Each row is a point. Each copy is the shape, with its points in the same order, turned, moved and blurred by noise. Some copies are also mirrored. Which?
(in the rows, 100 means zero)

Shape (8 x 2)
[[101,152],
[87,101],
[120,96],
[73,108],
[171,100],
[102,140],
[72,98],
[73,97]]
Copy 1 (8 x 2)
[[135,75],
[89,97],
[106,125],
[86,83],
[144,161],
[128,83],
[76,89],
[73,90]]
Copy 1 is: mirrored
Copy 2 (8 x 2)
[[74,52],
[89,103],
[119,91],
[72,104],
[160,59],
[81,61],
[76,112],
[79,114]]
Copy 2 is: mirrored
Copy 3 (8 x 2)
[[151,72],
[101,92],
[113,120],
[92,73],
[145,163],
[137,81],
[90,77],
[87,81]]
Copy 3 is: mirrored

Shape (7 x 4)
[[105,42,74,140],
[77,125,102,97],
[89,139,85,70],
[104,78,108,49],
[65,96,89,97],
[86,70,112,142],
[124,117,139,55]]
Copy 1 (7 x 4)
[[53,85,130,55],
[86,121,93,132],
[101,144,67,126],
[134,95,76,88],
[73,98,85,116],
[68,81,140,103],
[158,124,101,121]]
Copy 1 is: mirrored
Copy 2 (7 x 4)
[[129,96,61,138],
[60,123,116,99],
[59,132,113,66],
[116,91,134,69],
[70,91,95,103],
[100,98,96,151],
[106,134,166,71]]
Copy 2 is: only turned
Copy 3 (7 x 4)
[[104,38,62,111],
[73,127,101,100],
[94,148,98,77],
[104,92,132,55],
[67,102,86,86],
[76,62,93,130],
[115,123,158,86]]
Copy 3 is: only turned
Copy 4 (7 x 4)
[[87,73,112,159],
[111,119,78,91],
[86,146,80,59],
[78,85,125,54],
[102,91,68,94],
[119,76,98,134],
[115,123,142,45]]
Copy 4 is: mirrored

Shape (13 x 8)
[[98,106,85,84,146,140,89,53],
[114,90,96,113,47,92,119,109],
[82,64,77,73,85,89,147,123],
[75,96,66,123,126,130,54,110],
[104,121,35,118,38,137,144,133],
[73,100,90,119,61,68,111,114],
[103,81,135,97,114,70,126,124],
[64,124,102,100,141,130,77,93],
[79,74,93,123,55,40,124,78],
[85,69,92,126,54,107,129,127],
[75,104,101,65,101,127,73,95],
[106,124,99,79,151,71,69,79],
[64,85,113,108,74,77,153,108]]
Copy 1 (13 x 8)
[[111,125,99,92,161,131,93,71],
[88,96,67,110,48,94,131,86],
[72,67,66,98,93,118,155,124],
[110,121,96,147,119,128,70,121],
[95,130,30,152,52,155,164,95],
[60,96,65,117,66,88,118,102],
[91,87,112,83,96,63,142,119],
[82,142,121,117,141,119,93,101],
[54,54,57,113,72,62,122,71],
[80,76,78,138,52,113,141,101],
[83,121,100,85,100,136,81,106],
[97,127,79,71,144,71,77,103],
[50,76,93,113,76,87,158,93]]
Copy 1 is: only turned
Copy 2 (13 x 8)
[[123,130,81,71,143,123,94,56],
[81,90,100,82,47,94,104,119],
[68,95,89,86,102,103,158,130],
[93,105,82,115,137,133,48,106],
[86,125,44,102,36,139,110,155],
[53,86,88,113,64,82,98,108],
[77,113,148,104,105,70,126,102],
[84,146,90,108,143,123,73,65],
[65,49,91,101,55,67,123,92],
[61,83,107,104,67,121,109,131],
[67,124,84,60,132,108,79,93],
[112,128,94,96,142,52,76,65],
[45,96,109,114,69,97,142,96]]
Copy 2 is: only turned
Copy 3 (13 x 8)
[[109,124,74,68,127,142,86,44],
[114,86,93,116,51,82,112,112],
[82,44,61,89,94,78,117,103],
[101,119,83,121,139,129,63,110],
[127,84,20,126,68,114,133,146],
[72,95,90,129,81,71,116,116],
[92,77,136,80,106,77,122,104],
[72,134,100,88,130,147,97,96],
[68,81,90,136,63,46,122,72],
[98,63,92,137,67,108,107,122],
[74,118,81,71,97,125,73,94],
[99,155,107,67,142,75,90,67],
[56,64,96,117,73,94,145,96]]
Copy 3 is: only turned
Copy 4 (13 x 8)
[[84,112,122,94,160,134,93,79],
[134,93,62,102,59,95,97,83],
[120,52,43,103,117,76,95,111],
[35,73,108,89,108,117,111,74],
[107,102,13,101,64,120,151,80],
[87,90,56,104,62,72,78,107],
[121,70,108,117,99,55,88,131],
[51,104,123,85,125,117,104,120],
[112,101,47,134,69,66,40,90],
[111,62,54,125,58,104,103,98],
[84,88,102,59,119,120,82,107],
[81,121,126,69,140,57,81,86],
[116,84,49,130,91,84,75,137]]
Copy 4 is: mirrored

Shape (12 x 9)
[[117,72,112,103,100,81,106,110,45],
[93,93,134,156,92,105,93,111,76],
[127,94,100,116,75,79,116,91,122],
[138,84,90,88,119,94,68,42,117],
[118,69,179,99,90,77,105,87,109],
[95,82,78,116,130,77,113,79,106],
[88,89,84,93,88,108,71,75,85],
[107,83,106,95,140,123,102,94,121],
[115,101,69,106,91,112,11,128,102],
[80,106,81,132,83,101,73,101,112],
[136,120,147,82,124,68,112,70,113],
[115,82,122,100,94,129,104,68,101]]
Copy 1 (12 x 9)
[[132,90,123,98,117,115,113,120,49],
[118,111,130,160,114,128,99,104,80],
[138,84,100,115,98,76,88,88,106],
[99,81,40,100,117,89,66,82,81],
[97,78,139,127,84,66,55,119,61],
[108,69,78,118,138,98,115,108,109],
[89,116,87,94,119,117,104,76,88],
[81,88,72,117,97,113,88,141,106],
[120,175,73,89,142,131,65,103,102],
[110,127,96,129,131,111,98,82,121],
[100,90,73,131,90,43,84,125,59],
[92,84,87,116,76,114,84,93,82]]
Copy 1 is: mirrored
Copy 2 (12 x 9)
[[122,62,103,107,87,90,112,121,56],
[79,98,101,151,90,103,85,112,88],
[138,102,103,124,86,112,111,92,128],
[144,88,141,97,132,95,98,44,104],
[107,51,153,126,70,91,101,111,138],
[118,81,99,109,136,120,132,80,102],
[105,95,101,79,105,83,89,70,81],
[110,60,112,104,140,124,79,87,121],
[130,130,79,104,136,52,40,85,94],
[93,130,76,116,117,94,94,79,110],
[130,84,172,99,107,116,118,113,132],
[112,68,127,97,81,119,78,69,108]]
Copy 2 is: only turned
Copy 3 (12 x 9)
[[108,91,119,129,88,113,128,103,46],
[86,119,147,123,96,124,99,76,84],
[98,91,88,127,85,86,117,56,121],
[105,33,79,86,114,110,89,47,106],
[75,80,154,93,88,83,151,68,97],
[97,78,90,130,138,97,92,77,100],
[84,84,94,81,95,109,82,78,69],
[81,66,104,92,126,122,102,107,127],
[117,60,114,84,48,116,29,104,91],
[79,107,96,114,84,100,50,74,95],
[120,82,117,73,130,78,140,62,130],
[75,80,104,89,98,139,132,74,103]]
Copy 3 is: only turned
Copy 4 (12 x 9)
[[96,56,103,97,103,96,88,100,50],
[93,79,131,108,119,88,64,125,103],
[129,88,101,105,85,113,108,79,121],
[94,99,70,91,109,133,66,27,106],
[89,48,134,47,97,101,96,75,118],
[85,90,59,108,126,106,106,90,108],
[70,107,93,110,76,122,72,83,87],
[103,86,64,71,113,130,66,101,112],
[116,111,71,122,63,71,5,85,88],
[91,119,90,126,85,96,64,110,120],
[110,99,109,38,118,109,116,51,105],
[96,80,111,84,100,152,70,84,108]]
Copy 4 is: only turned

Shape (16 x 12)
[[61,98,137,62,79,58,149,77,102,129,63,58],
[109,123,113,114,123,61,70,135,114,67,129,114],
[70,141,94,108,93,123,102,133,111,61,64,78],
[59,129,110,87,83,107,85,63,121,70,94,92],
[116,137,119,53,89,105,140,66,104,124,115,67],
[150,65,67,62,97,49,82,145,111,81,141,77],
[138,54,57,52,122,105,84,57,101,72,71,111],
[129,119,106,130,64,99,120,78,85,101,123,126],
[132,55,77,113,103,110,91,97,80,143,137,116],
[110,53,128,77,121,100,129,89,92,86,72,104],
[71,62,62,110,96,127,72,86,124,129,137,82],
[77,76,121,93,101,59,71,87,68,118,115,56],
[80,113,67,77,118,65,111,144,96,102,79,113],
[89,110,130,50,86,85,67,135,106,55,143,97],
[103,71,122,101,76,133,84,62,97,138,66,107],
[138,121,135,84,113,46,127,132,128,122,131,102]]
Copy 1 (16 x 12)
[[92,140,124,91,67,40,141,94,111,106,110,11],
[64,104,114,94,119,96,72,144,86,33,126,106],
[84,95,134,91,82,136,128,109,85,40,52,77],
[80,99,136,94,75,86,126,62,56,52,102,79],
[155,148,111,105,107,81,138,69,89,89,121,59],
[125,54,87,111,129,81,85,174,89,81,155,67],
[133,36,65,68,111,56,70,68,59,87,95,60],
[92,109,73,153,95,93,110,75,105,72,112,118],
[104,81,78,125,122,101,69,107,97,149,113,106],
[102,108,73,65,78,70,78,90,115,93,88,49],
[76,57,113,86,115,125,104,82,74,144,123,93],
[75,103,131,125,85,85,78,117,75,115,132,33],
[76,105,86,96,134,71,119,150,69,75,68,66],
[103,106,121,83,74,88,95,155,50,53,142,103],
[102,90,122,105,73,72,81,51,114,134,76,95],
[110,144,103,104,147,74,101,140,129,65,141,89]]
Copy 1 is: mirrored
Copy 2 (16 x 12)
[[117,101,52,57,113,16,133,107,118,89,143,85],
[100,130,99,111,120,91,58,117,75,91,55,127],
[146,109,45,95,94,123,84,133,88,57,95,87],
[102,128,68,83,105,111,98,104,130,49,128,116],
[135,122,101,34,94,91,158,90,103,103,122,115],
[118,77,137,69,109,69,68,67,98,114,14,99],
[116,40,77,73,112,127,72,31,137,112,101,134],
[100,111,121,98,53,100,104,110,80,97,119,151],
[83,77,115,98,57,110,96,82,103,161,86,108],
[107,65,85,90,131,93,89,76,95,112,137,96],
[64,98,87,106,68,128,114,96,147,114,77,83],
[86,135,90,82,91,54,73,67,121,114,109,69],
[108,91,33,78,100,73,75,109,70,100,57,110],
[91,126,115,44,136,108,66,112,90,64,67,89],
[104,82,87,84,71,111,89,114,152,130,161,105],
[121,120,125,67,136,49,110,125,76,134,68,135]]
Copy 2 is: mirrored

Shape (15 x 12)
[[75,78,116,91,88,72,110,112,103,88,117,66],
[91,127,82,110,100,69,103,91,90,81,87,129],
[65,94,94,91,98,92,51,114,99,100,139,70],
[139,135,89,108,96,70,5,101,102,83,71,93],
[110,71,87,117,131,119,118,100,101,117,80,80],
[68,82,125,117,94,105,109,117,96,152,80,113],
[77,130,102,124,89,93,94,98,119,100,89,68],
[108,179,116,75,93,108,105,102,113,136,72,86],
[76,68,80,96,120,77,118,102,118,93,110,65],
[108,67,104,115,87,104,93,77,73,114,190,120],
[70,68,61,114,92,76,108,116,101,130,70,75],
[70,72,73,108,131,78,106,113,103,88,71,83],
[136,73,74,102,103,166,118,96,100,96,77,97],
[86,81,86,114,94,85,84,77,119,130,64,141],
[79,102,80,95,96,90,78,52,75,97,85,62]]
Copy 1 (15 x 12)
[[88,93,120,110,107,91,108,87,93,103,101,64],
[65,110,87,139,105,79,107,97,101,79,110,137],
[80,93,76,105,118,77,87,78,67,131,65,72],
[103,130,72,132,103,76,16,130,62,95,71,130],
[101,90,92,112,89,84,87,88,162,126,101,114],
[87,91,108,87,76,107,135,112,118,148,83,124],
[90,112,92,131,88,121,89,75,94,107,76,103],
[115,164,66,82,84,126,101,87,101,81,75,140],
[83,102,104,124,99,67,102,66,131,114,97,67],
[90,69,44,116,144,97,116,95,86,158,161,85],
[97,82,100,129,47,63,114,95,125,120,73,92],
[65,89,111,125,88,56,91,86,138,105,77,99],
[153,69,76,112,119,87,84,90,169,105,102,137],
[93,111,104,142,89,61,115,107,100,144,94,153],
[96,87,82,112,77,73,70,42,87,104,108,118]]
Copy 1 is: mirrored
Copy 2 (15 x 12)
[[77,80,85,126,127,106,127,87,105,106,96,104],
[60,110,92,109,78,77,79,104,67,89,91,128],
[63,115,56,106,122,107,102,96,124,98,109,62],
[107,153,82,146,60,53,68,91,85,85,139,56],
[134,109,80,99,124,114,79,90,83,94,59,119],
[106,80,88,96,77,134,81,100,108,134,69,108],
[84,137,77,127,90,115,117,87,99,111,90,114],
[86,162,120,68,73,111,107,86,75,146,102,105],
[90,95,65,109,141,85,120,80,106,95,67,115],
[70,60,28,77,135,135,64,81,75,89,142,100],
[101,81,52,118,90,93,119,94,90,105,40,92],
[96,101,81,127,123,78,99,106,105,85,44,112],
[146,114,96,66,108,133,89,88,66,39,75,108],
[91,87,81,99,51,95,63,62,104,95,69,112],
[64,124,80,129,113,112,92,57,63,88,69,72]]
Copy 2 is: only turned

Shape (17 x 12)
[[63,68,107,109,85,101,124,115,105,100,108,105],
[109,129,109,128,121,83,115,56,165,76,94,133],
[94,113,101,86,97,70,108,100,84,85,113,119],
[122,102,90,95,134,129,70,89,91,97,41,66],
[123,128,74,77,112,107,87,79,163,89,96,97],
[125,108,83,107,132,120,107,69,141,98,95,117],
[110,88,92,94,73,64,113,97,105,91,101,84],
[106,108,115,127,84,89,129,113,75,121,122,85],
[107,98,91,143,68,89,100,84,92,98,124,95],
[111,88,66,97,146,104,65,110,101,92,92,90],
[73,121,57,88,115,116,53,107,135,87,69,99],
[82,98,109,102,100,93,125,82,87,97,137,77],
[83,94,93,114,96,62,104,72,106,131,107,90],
[108,103,82,82,141,105,52,141,131,105,70,84],
[103,150,81,70,136,102,93,127,105,109,89,95],
[104,114,125,94,158,137,34,118,113,93,85,71],
[98,99,96,69,105,113,52,113,102,121,91,114]]
Copy 1 (17 x 12)
[[70,101,87,90,87,97,136,91,109,115,111,73],
[133,132,110,128,108,74,97,98,174,99,117,125],
[91,112,105,80,82,66,83,103,100,91,102,90],
[108,69,118,141,134,127,74,93,67,108,104,132],
[154,107,135,133,77,111,80,105,124,114,104,110],
[139,95,116,136,110,81,96,98,129,129,114,113],
[114,113,91,98,93,97,108,99,95,67,93,72],
[85,140,101,109,111,67,120,92,70,104,105,65],
[103,141,62,127,90,75,116,90,87,102,93,88],
[99,70,102,134,107,107,53,110,93,131,88,93],
[93,87,127,133,69,133,70,103,113,126,72,131],
[84,114,94,115,80,69,107,85,86,94,138,69],
[95,114,90,121,91,85,103,49,110,88,94,71],
[101,88,137,119,116,146,52,110,98,133,79,91],
[96,103,168,116,93,89,66,107,88,120,88,96],
[80,103,125,130,121,144,37,105,84,149,129,119],
[102,97,112,86,87,120,67,80,80,142,89,106]]
Copy 1 is: mirrored
Copy 2 (17 x 12)
[[96,59,132,107,66,97,98,123,97,130,102,103],
[53,91,89,92,101,104,120,142,179,84,115,105],
[106,82,107,70,94,68,101,116,106,88,115,124],
[87,110,54,110,106,132,116,76,76,67,92,77],
[97,105,81,66,126,150,107,134,139,88,110,103],
[67,98,85,109,129,128,132,124,125,95,118,113],
[123,93,101,77,82,86,99,129,105,111,131,81],
[116,122,137,122,79,76,94,106,98,105,112,113],
[121,101,111,119,90,83,97,96,138,126,129,98],
[103,81,69,103,140,108,104,101,88,100,77,96],
[111,62,68,72,110,151,110,93,123,90,60,98],
[96,88,148,100,101,86,80,100,108,100,131,96],
[93,110,121,71,89,83,112,97,118,134,104,83],
[105,100,59,85,119,136,93,122,78,90,45,94],
[107,111,96,69,122,120,111,114,94,61,66,125],
[78,106,49,110,122,138,52,86,89,69,56,109],
[105,99,69,72,101,124,92,89,86,114,84,137]]
Copy 2 is: mirrored
Copy 3 (17 x 12)
[[123,66,87,100,72,103,120,101,116,94,118,82],
[69,86,75,123,100,71,105,31,142,117,71,132],
[96,99,84,86,82,81,118,95,77,115,99,110],
[61,113,112,117,90,106,34,101,98,66,70,76],
[51,118,100,85,120,72,84,72,148,111,82,97],
[76,119,81,113,109,92,80,48,137,92,94,98],
[109,96,84,89,102,85,121,121,107,98,68,100],
[145,115,104,126,79,98,117,112,97,112,98,104],
[137,108,73,120,81,59,100,113,119,97,92,114],
[71,112,67,99,98,100,46,101,99,107,99,68],
[28,90,91,93,83,75,58,111,133,101,114,86],
[128,103,98,111,80,69,123,88,94,109,94,68],
[102,89,82,138,117,70,123,110,101,99,99,90],
[50,94,101,93,110,120,37,116,116,124,101,77],
[48,132,117,100,89,108,84,98,95,132,109,93],
[71,88,129,108,91,95,5,82,100,127,98,68],
[76,92,110,83,114,90,59,108,93,95,132,97]]
Copy 3 is: mirrored
Copy 4 (17 x 12)
[[127,101,120,111,67,107,110,109,111,117,118,126],
[96,133,81,129,85,73,23,104,97,111,67,106],
[125,107,103,97,100,71,97,92,88,79,123,109],
[62,82,101,73,108,131,110,96,77,79,49,72],
[80,149,57,81,96,87,74,133,91,94,71,86],
[89,121,68,105,103,114,56,118,75,117,77,97],
[139,112,84,97,92,91,112,92,120,84,101,90],
[114,107,110,118,110,91,126,62,106,126,121,97],
[127,118,108,126,97,105,96,83,110,110,123,70],
[79,82,82,94,117,109,104,140,68,80,97,74],
[59,107,97,81,54,96,96,144,72,78,91,66],
[106,114,103,106,108,105,100,80,126,102,141,122],
[112,84,76,99,82,94,83,86,126,110,124,83],
[60,80,85,73,99,77,121,148,75,96,70,74],
[53,111,73,77,94,61,118,100,55,98,100,100],
[28,86,127,74,131,93,99,137,86,95,75,74],
[89,96,108,53,94,88,101,129,72,110,108,83]]
Copy 4 is: only turned

Shape (17 x 12)
[[108,113,84,93,88,114,117,63,90,85,68,80],
[106,131,88,86,116,64,20,79,100,190,93,101],
[111,98,82,87,102,103,108,71,99,102,94,116],
[111,98,87,113,116,87,103,96,91,81,103,89],
[60,98,89,62,92,75,86,166,98,92,89,103],
[111,95,131,95,28,110,118,94,97,95,107,105],
[83,109,127,113,92,72,111,77,96,85,85,94],
[108,103,93,72,107,117,103,70,98,93,88,47],
[111,92,108,98,91,102,96,106,101,115,87,113],
[107,92,85,110,92,54,115,148,55,88,106,106],
[105,118,79,85,84,99,105,83,112,82,114,100],
[101,137,88,69,101,115,81,82,77,76,97,91],
[115,90,88,115,85,114,77,69,106,102,89,111],
[87,97,87,119,50,106,118,74,85,94,102,99],
[112,115,87,123,101,97,116,130,107,88,90,105],
[60,108,104,117,103,119,108,72,91,89,109,103],
[101,110,86,78,83,116,125,115,92,91,104,111]]
Copy 1 (17 x 12)
[[80,127,101,72,101,95,116,103,86,87,72,51],
[109,138,66,66,128,93,37,157,110,151,112,135],
[98,130,93,74,102,100,113,84,85,101,82,96],
[97,112,90,107,113,76,111,87,83,88,100,88],
[120,67,101,88,89,114,116,132,103,53,127,132],
[119,107,140,97,76,128,82,77,108,78,52,75],
[100,104,145,91,103,77,109,98,92,105,96,82],
[108,116,79,71,108,96,109,100,97,93,103,33],
[112,110,105,99,110,120,105,104,94,102,79,105],
[124,86,103,128,91,70,103,113,62,56,85,125],
[94,132,96,81,79,94,106,78,108,79,98,89],
[80,133,92,76,88,112,87,104,73,75,123,69],
[80,125,98,83,130,108,91,81,100,102,71,93],
[82,97,119,80,85,89,91,80,98,81,51,84],
[88,112,97,132,95,96,129,104,100,83,87,106],
[64,86,114,78,84,94,106,74,85,115,98,82],
[100,109,94,95,67,119,119,93,88,75,86,93]]
Copy 1 is: only turned
Copy 2 (17 x 12)
[[84,87,94,86,125,94,134,67,79,104,65,117],
[142,104,70,107,71,90,93,71,126,195,95,55],
[103,73,105,71,118,84,107,76,100,106,92,102],
[98,83,113,115,112,81,96,81,91,95,98,119],
[78,136,85,105,68,73,91,106,80,75,133,71],
[107,105,136,78,111,146,156,91,94,75,106,94],
[110,111,130,105,110,81,137,89,75,119,114,132],
[80,94,93,111,150,96,110,72,74,117,68,98],
[120,100,90,83,105,106,114,94,106,100,104,100],
[111,78,111,130,59,87,97,115,77,65,121,104],
[73,89,121,90,107,92,108,72,105,97,88,95],
[75,107,112,87,97,101,87,76,72,117,63,103],
[125,90,104,80,111,108,112,44,110,113,92,118],
[85,82,117,97,97,118,153,53,90,93,110,115],
[92,92,95,105,94,91,109,103,121,81,100,128],
[70,90,113,90,113,103,115,76,83,122,128,138],
[73,86,107,81,103,107,109,98,98,80,101,95]]
Copy 2 is: mirrored
